Each row is a point. Two turns around zero, p and q, are shown by what they do to some points. Where does a point land after both, in the order given? Backwards means that the second turn is done in reverse. Each puzzle has new turns, and all numbers are rounded.

Turn p:
[-25 -33] -> [ 37 -19]
[-15  33] -> [-30 -21]
[14 19] -> [-21  10]
[ 26 -19] -> [14 29]
Turn q:
[ -9 -30] -> [-25 -19]
[48 15] -> [ 47 -17]
[-11   0] -> [-9  7]
[-28  14] -> [-14  28]
Where do these land?
q, then p backwards: [ -8 -37] -> [-20  32]
q, then p: [-18   4] -> [-12 -14]
p, then q backwards: [25 33] -> [-41  -7]

Turn p:
[10 23  0] -> [  8 -21 -12]
[17 29 20] -> [ 30 -20 -14]
[17 17 -9] -> [  2 -26  -2]
[-34 -16 -14] -> [-29  27  -7]
[-26 -34 -10] -> [-26  34  12]
[ 16 -19  14] -> [15  6 23]
Turn q:
[32  7 -8] -> [ 29 -11 -13]
[-48   8  -6] -> [-48  -5   7]
[22  7 14] -> [ 19  11 -16]
[ -6 -23   0] -> [ 0  6 23]
Where do these land?
p, then q backwards: [31 -9 12] -> [ 15 -26 -17]
q, then p backwards: [28 17 -1] -> [-1 26 20]
q, then p backwards: [-28 -19 -15] -> [ 15 -22 -26]
q, then p backwards: [-32  11   4] -> [-17  -6 -29]

Turn p:
[-13 -12   0  -9] -> [-18  -5  -4  -6]
[ 38  -9 -12  -1] -> [ 21   5 -31  16]
[-23   6  -5  14] -> [-14  11  22   1]
[ 48 -24  -9   8] -> [ 20   0 -39  34]
[-26  20 -12  -6] -> [ -9  17  18 -23]
[-18  11  17   4] -> [ -4 -10  24  -7]
[-5  9 21 -9] -> [  5 -19  10 -12]
Turn q:
[ 9  7  6 25] -> [ -2 -21  17   9]
[ 33 -11  20   2] -> [20 10 31 13]
[-35  -1  10  -3] -> [-25   4  -5 -26]
[33 17 -9  1] -> [13 -4  1 36]
[-22  10 -15 -14] -> [-14   4 -28  -6]
[-18 -23 -12 -12] -> [  9   8 -17 -27]
Where do these land?
p, then q: [-5 23  1  4] -> [-5 15 13 12]
p, then q: [10 -3 34 47] -> [  9 -26  51 -13]
p, then q: [-16   8   1 -19] -> [-4 24 -9 -5]
q, then p: [ -4 -36 -27  -6] -> [ 20   9 -38 -10]
p, then q: [ 11   3 -13 -15] -> [  6   3 -17  14]
q, then p: [-2 -4 24 -6] -> [  6 -12  16 -14]
p, then q: [  6  10 -21  -5] -> [ -6   2 -11  21]

Turn p:
[ 9  3 -7 45 -9  0] -> [-16  13 -21  17 -20  27]
[-10  -5  12   5 -14  -3] -> [-5  1  2 10 16 10]
[ 13   1   3 -19 -16  34] -> [ -7  16  26 -31   4   8]
[ 14   5  11  -7  17 -13] -> [  4 -26   5   0 -12  -4]
[ 6  3  3  1 -5  2] -> [-1  0  5 -1 -3  7]
[ 11 -10 -23 -13  10  17] -> [ -5  15   6 -17 -14 -23]
[-20   7 -15 -19  -1 -14] -> [ 27   6  -2   6  11 -17]
[-11  -8  10 -17  -8 -15] -> [ 7 -8 13 12 20 -8]
[-12   4   6  24  26  -7] -> [ -6 -17 -34   5  -3   0]
Turn q:
[-29   8  -4  -6  15   9] -> [ 14   0  -3 -29  -8  12]
[ 2 12  1 18 20 -1] -> [-14 -22   6 -13  -3   2]
[23 14 17  0  6 -2] -> [-14 -17 -12   3  15 -15]
[ -3  -8 -18 -10  10 -12] -> [12 -5  1  8  0 23]
[ -9 -31 -10 -18 -13  17] -> [14 37  8  4 11 12]
[-10   2 -11   2   6  13] -> [ -3   7   1 -14  -5  12]
[ 0 -5 16  8 -7 -4] -> [  2   0   9   3   1 -18]
[ 27   8   9   5 -38 -19] -> [-12   2 -12  39  -9 -29]
Where do these land?
p, then q: [ 12 -18 -14 -11   4 -10] -> [  9 -11   5  12 -13 -19]
q, then p: [-32   5 -13  17  10   6] -> [  3   6  32 -12  18   8]
p, then q backwards: [-9 31  7  2 11  8] -> [-17  14  -4 -20  19  -1]
q, then p: [  6 -20   3  -8  10   2] -> [ -8 -17  -8 -13  -7  -1]
q, then p: [  6  -9   6  -1   7 -16] -> [-18  -9  -3   5  -5  -1]
p, then q backwards: [19 15  9  9  6  5] -> [-12  12 -17   9  11  -4]
p, then q backwards: [ -3  -5   2  -8 -48   5] -> [  5 -45 -13  -2   1  14]

Turn p:
[  8 -21  -4   9  10  21   6  -7  -9] -> [ -2  -5 -26   1  15  14  13   2  -4]
[-10  -3  -7   5 -10 -20  -3  11   5] -> [  9  11   9  14  -2 -19  -3   2   1]
[-37  19 -14   3 -23  -9  -9 -12   6] -> [-12  31   6  -6 -20 -28  -9 -10 -16]
[  1   4   7 -22  15 -34 -14   7   5] -> [  9 -17  29   5  10 -14 -19 -15   8]
[20 10 -2 -5  5  9  4 -9 20] -> [ -4 -17   2  -5 -17   9  16 -10   9]
[ 31  -1  12  -9 -12  12  -5 -14   5] -> [ -7 -32 -10 -10 -16   4   4  12   5]
[-7 -7  4 -6 21 23 -2 26  8] -> [-19   6   4  19  15  26   0  -4  13]
[  8   8 -11  -8  -6 -11   3   0 -14] -> [ 17   0  -6  -8  -7  -5 -13  -3   7]
[ 7  7 -4 22  2 19 -5 -4 -9] -> [  2   3 -15   2 -10  20   5   3 -18]
[-21 -16  19  11  -2 -10  24   4 -17] -> [  8  20   6 -11  30  -6   5  23  -5]
Turn q:
[  6  -3 -29  -4 -17  13  13  -7  15] -> [ 10   6 -15  14 -10 -13  -3  11 -29]
[  8 -14  13   0   8 -11   8 -27  14] -> [ 21   5  -5 -10 -17  -5   8  14  21]
[ -9  -3  -8  -9 -13  14  -7 -23   7] -> [  8   8  -7  25 -16 -12  -5  -3   3]
[  8   5  -3   4  -5 -32 -14 -12 -48] -> [-31 -23 -26  -9   4  -9  24 -21  21]
[13 15 11 -3  3 12 -1 13 -2] -> [ 10  -2  10   1  20   8   6 -10  -6]
[  1  -6 -14  12   8   1  -3   7 -19] -> [-14  -8 -18  -2   6  14  -5  -1  -3]
[-4  4  9 20  6 -8 12 -5 13] -> [  2  21   0 -15   4   0   1  13   8]
[-10  -9  14 -17 -10  17  10  21  -2] -> [ -1   0  26  10 -11  18   5  -7 -17]
[ -5 -11   1   4  -7  -3 -21  20   0] -> [-19 -14  13  11   7   4  -7  11   2]
[-8 21  6 -7 28 -3  3 14 21] -> [ 14   7  20 -24  13  -3 -25  -8  -1]
Where do these land?
p, then q backwards: [ 16  16 -14   6  -6   3 -30  -8   6] -> [-10 -17 -20 -28  -4   9   3  -5 -10]
p, then q backwards: [ 27 -24 -14   4  32  14   3   1 -17] -> [ 34   1  -4   8  18  25 -10  -5 -28]
q, then p: [ -8  11  10 -13  -6  -7   8   4  26] -> [  8 -15  22 -11  -2  -2 -14  15   0]
q, then p: [  3   3   2   9 -22   7  24  -7  -1] -> [ 18  19   0 -18 -10  11  -2   4   6]
p, then q: [  0 -23  -8   4  -6 -19  20 -15 -14] -> [ 10 -21 -10 -31   1  -9  -1   1 -10]
q, then p: [-22   3  -2 -10   9   3  -3  -7  -5] -> [-12  -6  -1  -3 -14 -13  -2  -2 -15]
p, then q: [  8  22  11  -2  -2   5 -34 -18   4] -> [-24  -9   0  27 -20   7  13  -4  13]
q, then p backwards: [ -1  -6   6   7  -1   0  -3   5 -13] -> [ 2 -2  4 -3  6 14  2  3  7]
p, then q backwards: [ 14   5  16 -28 -12 -14 -16  10  24] -> [-13 -16   9 -21  -3 -20 -33   5   7]
p, then q backwards: [ -7  14  -1  13  12  -5  22  15 -11] -> [ 1  6 21  9 11 17 17 -1 12]
q, then p: [-21  -2  -3 -16   0  12   5  23   2] -> [-13  -3  -5  -9   4   2 -17  17 -23]
q, then p backwards: [-10 -18  -3  24   1   2   5  -4  -2] -> [ -2   1   3   3 -13  25   4  13  -7]
